Each row of a before or after table is a point. One or more steps were done to the points. Then noise was added and the rows were shuffled. The steps act on how far a point lies along the listed directions, d1 being the first. Name the steps. A step turns or swaps two directions, mirrors them in a line or flattens them onto one, adds a multiple of one to another, or multiplies one. Angles are multiples of 10 degrees, from the lower direction toward the higher: turns from -170 to 170, lines from 10 to 170 but not 90. Use the fewest steps. Two steps may share a direction if one is a turn and the other turns, adds or multiplies; they go together, in the order done. Otherwise the lowest direction goes first.

Directions:
(1): [ 52 -17]
(2): [-17 -52]
Before (10 x 2):
[[ 13 -12]
 [ 13 -60]
 [  2   9]
 [ 38 -27]
 [ -8 -29]
 [-29  -5]
 [-20  -6]
 [ 35 -45]
 [ 33 -26]
 [-24   8]]
After, 10 rows:
[[ 21   8]
 [-19  -6]
 [-10  -4]
 [-20  -7]
 [-18  -9]
 [ 13   7]
 [  5   1]
 [  7   2]
 [-24 -10]
 [ 24   9]]
Steps: flatten d1 and d2 onto the line at 140 degrees

Directions:
(1): [ 21  19  32 -56 -10  59]
(2): [-26 -56 -41  -7 -43  35]
(3): [ 28 -27 -36 -60  34 -33]
(4): [ 58 -49  20  37  23  24]
Before (13 x 6):
[[ 23 -23   4 -15  19 -12]
 [  3  12  44   0   6  19]
 [-18   9 -19 -26 -40   4]
 [ 27  32  -2 -25  13 -19]
 [ 22  17  16 -33  28 -29]
 [ -3 -35 -20  20 -11 -13]
 [  4   7  20 -30  24  -7]
 [-16  36 -13   7  15 -56]
 [  8  -6 -14 -48  26 -45]
 [ 21 -32 -11  27  46 -30]
 [  2 -18 -22 -50  11  -4]
 [ 19  12 -15 -55  -7  17]
 [ -2  -8  -7 -47 -12  29]]
After (13 x 6):
[[ 12  23 -16 -60  -9  11]
 [ 19  20 -12 -28   2 -11]
 [ -6   0  11 -33  16  -3]
 [ 12   2   2 -37  15 -19]
 [ 21 -27   2 -16  18 -11]
 [ -7   9  35  -4  -4  23]
 [  7 -14 -18 -47  21 -41]
 [-16  19 -13 -26 -33  -4]
 [  8 -29 -11  25   0 -16]
 [ -4   9  -2 -51  -8  19]
 [ 27 -46 -12  33  44 -23]
 [  1  -9 -19 -52  15 -10]
 [-15  15 -21  11   6 -45]]
Steps: add -0.3 times d1 to d4; multiply d2 by 0.4

Directions:
(1): [ 52  37   4  41   9  26  36 -16   3  43 -16]
(2): [-11  -4  16 -41  31  -3   0 -41  35  48  44]
(3): [ 37   7 -13 -60  27  20  16  60  -4  -2   2]
(4): [-27   8 -20  28   0 -51  26  49  -4  39  30]
Before:
[[ 46  42  -6  29  13  14  33  26  -4  37   1]
 [ 13  14  -2  12  11  -6  21  24   3  19  13]
 [ 21  31 -12  10   2   1  14  56  -6  -4  -3]
 [ 14  15  -4  13  -5  13  13  28 -10  -9 -23]
 [-30  -7   6 -14   2  -8 -17   4  -5 -16   5]
 [ 36  27  -3  26   4  -4  34  45  -8  46   2]
 [ 11  16  11  -4  -3   7  12 -40   2  19   3]
 [  2  10 -17  47 -21 -20  13  24 -19  -9 -26]
 [-17   9   5  18  13 -18   0 -22   2  27  27]
 [ 12  -9   6   0   3  17  -3 -18   9   6  -8]
 [ -5  -5  -7  18 -21  -2 -20   2  -8 -33 -24]]
After, 11 rows:
[[ -2  -6  -3  11   5  -8  10   3  10  28  10]
 [ 15  14  -2   8  -2  15  11  23  -6  -6 -20]
 [ 17   5  -3  25 -18  11  -3 -11 -14 -30 -42]
 [-29  -6   4  -6  -4  -8 -17  13 -11 -25  -4]
 [ -3   4  16   2  14   8 -13 -50   5   8  13]
 [  1  18   7  -1   2 -11  21 -29   6  38  20]
 [ 57  36  13  -4  25  42  17 -19  11  33   0]
 [-12  -3 -16  29 -23 -19 -12  20 -12 -24 -19]
 [ 35  25   2 -12   4  31  -1  21   0 -23 -17]
 [ 29   8  14 -12  15  27   3 -13  10  -1  -1]
 [ 60  17  23 -17  13  48   6 -20   7  21 -16]]
Steps: add 0.5 times d1 to d2; multiply d4 by -1

Directions:
(1): [ 47 -25 -14   0 -12  31  13 -22  32  -5  26  -8 -10 -19 -37   9 -47 -32]
(2): [ -5  13  24  50 -23  30 -28 -23  13  -3 -15  22 -19 -51  -8 -16   9  39]
(3): [  7 -25  28 -15  -8 -44 -11  13  15  13  -8 -34 -44 -31  24 -47  -4 -23]
(4): [  5  52   4  38 -23 -40 -26   4   6  43  25 -15  -4  27 -23  14 -19 -11]
(5): [ -7  10 -18 -40 -21  28 -37  18 -26  13  60  20 -14 -15  -8 -19  31 -13]
(6): [  6  59  11 -26  29  -6  40 -26   2  24 -13  30  12 -34  -7 -23   1 -28]
Before (9 x 18):
[[  5  24 -10  13 -10   0   2 -10   9  13  -7   5   9  14 -13  18 -22 -17]
 [-14  -1  -5  12   5   5  -6  14 -12  -5  -9 -12   2  28  12  10   5   8]
 [-11  16   5   4   9   9  -1   5 -11   5   0   3  11  -6   7   2   5  -4]
 [  4  48  -7   0 -31   7 -28  13 -11  29  46  18 -11 -26 -16  -8   8 -11]
 [  9 -14  -6  25  -4 -40  16   8  23   4  -9 -46   8  45  -2  32 -51 -18]
 [-13  10  10  20  -2 -24 -23   9 -15   1 -12 -11   7  22   3  16  11  27]
 [  1 -20  16  31 -18  -6 -16  -8   5   2 -10 -20 -20  -1   5  -6  -4  13]
 [ -3  -8  -1 -20  19 -20  -4  17  -4   3 -11   1   2  -4  -1  -4  13 -10]
 [  0 -46 -11  23 -10  -3 -23  13  -3 -11  -8 -25   2  32   6  16  -4   7]]
After (9 x 18):
[[ -2 -21   9  13 -26   5 -30  -3  -5   3   8 -13 -24 -10   4 -15   9  10]
 [ -1 -38 -14  14 -18  -1 -30  19 -10  -4  10 -21  -2  31   3  13   4   3]
 [  4   3   1  -5   2  22  13   3   0 -13  -9  17   2 -37   8  -7   6   9]
 [-11  -1  -2 -10  -8   2 -33  11 -22  -4  11   3  -2  12   1   3  26  19]
 [-10  11   7   5  13   9   2   4  -8   0  -5   3  12  -8   7   5   1  -3]
 [ -3  13 -21 -19 -13  26 -10  -3  -7   5  12  20   4   0  -7   4   2 -20]
 [ -6 -16 -30 -39 -23   5 -27  31 -16   9  59 -14  -9  16  -3   1  -1 -29]
 [-13  -2  -9   6  -1  14  -8  15 -13   0   2 -11   1  24   7   8   8   3]
 [  2  -7   2 -11  19 -27   0  15   2   4 -15  -5   2  -1  -5   2   5  -8]]
Steps: multiply d1 by 0.7; turn d4 and d5 by 120 degrees; multiply d4 by 0.4

Directions:
(1): [ 13 -12  45  27 -12 -54 -17 -14  12 -17 -12  32  12   1  19 -28   0  25
 -11   0 -14  14 -12  33 -30   8  12 -21   4 -26  20 -32]
(2): [-17 -14  -4 -25  -3 -21 -28 -32   6  25 -17 -21 -30 -24 -28  13 -11  26
 -22   1 -30 -15  10 -24  -2  -8  29 -21  60  17   0  -6]
(3): [ 29  17   8   4 -50 -13 -15   5  27 -10  -9   3 -29  12   0   8  -8  13
  39  -3  12 -60 -17 -21  -1 -40  26  15 -28   1  -6   2]
(4): [-41  10  21  -5 -20 -10 -38  29  26  -5  16  18 -15  10   5  -4 -12  -7
 -11 -46  -7  -1  -9 -11  35  22 -43  40  24  -3  22   3]
(5): [ 32  -6 -17  39 -21  18   7  14  14  25 -19  -1 -24 -40  -3  -6  10  35
  12  21  24  23  32  -3   7  -2 -30  11  15  -5  54   6]
Before (8 x 32):
[[-12 -12   6   5  23 -12   8   0 -27   7   7   5  13  -1   2   6   1 -18
  -14  16  -3  37 -18  14  -6  14   9 -19   6  -5   3 -11]
 [ 10   0   7  37   8   4  11  25   8  -3   4  23  34  -6  11 -24  14  -3
  -15   0   8  45   9  22  11  31 -42   1  -2 -17  35   5]
 [ 47 -19  12  37 -43 -42   8 -12  16  -9 -33   9 -10  -1  10 -14 -10  27
   27  24   6 -15 -32  21 -33 -10  46 -19 -18 -21  19 -30]
 [-10 -15 -13 -27  23  13   0 -34 -20  20 -10 -44  -6 -19 -23   9 -12   1
  -33  24 -15  11  14 -18  -5   8  22 -28  41  25 -15  -1]
 [  5  11  -5  -4 -49  -3 -18   5  32  20 -10   3 -60   0 -19   8  -2  29
   31 -16   3 -36  18 -37  18 -28  18  32  18   4  14   7]
 [ 11 -11  -2  13 -17 -14  -8 -23   4  12 -16 -12 -16 -20   5  -1   4  32
    4  18 -10  11  -5  -9 -15 -13  17 -11  21  14  13  -9]
 [ 28 -21 -18   7  21  -2  18 -26 -10  11  -7 -13  -4 -17 -14  -3   1  14
  -16  41 -10   8   6   1 -28   5  25 -34  30   4 -10   3]
 [ 53   3 -14  15  -6  23  26   6 -11   4 -21 -11  11   2   6  -3  12  -1
   39  43  22  -6  -4  -4 -35 -33  25 -17 -47 -10 -20 -13]]
After:
[[ 24 -21 -26  10  21  25  16  -9 -20  37 -29 -24   4 -37 -12  -4  13  17
   -3  45   1  41  27  -6 -27  -3   4 -31  25  -3  10 -17]
 [ 58  -3 -13  37 -11  10  27   7   7  -6  -4   6  -7  -3   4 -10   5  11
   21  39  23  -7  -3   5 -21  -8   4  -4 -19  -9   5  10]
 [ 14 -37   3  42   7 -25  22  -7  -8   4 -23  10  19 -19  12 -25   1  16
  -14  24  -2  59  -8  44 -25  39   2 -26  15 -25  40 -31]
 [ 14  -2   9   8 -21 -24  -6  -1  -4   5  -6   4 -18   2  -3  14  -7   0
   17  18   6 -13 -28  -7  -8 -22  34 -11  -8  -1   2  -9]
 [ 43  18  -4  15 -22  32  25  14   0 -17   0 -15   2  16  13  -2  -4 -15
   31  24  39 -19  -8  -7  -2 -19   3  14 -58   4 -12  10]
 [-30   4  -6   6  24  30  22  31 -10   4  24  21  12  16   9 -14  16 -22
   -6 -24   9  56  24  14  24  38 -45  34   0 -14  14   9]
 [ 16  -1   3  34 -12   5  11   8   1  -6   0   6   8  -3  27 -13  12  10
   14  11  12  32 -10  11  -8   2 -19  10 -18   0  20  -3]
 [  5   3  15   7 -39 -34 -38  -2  39  11 -16   7 -22 -13 -17  -3  -7  30
   -8 -13 -17 -26  -2 -22  13  -8   8  -3  38   2  26   1]]
Steps: turn d2 and d3 by 170 degrees; turn d4 and d5 by -30 degrees
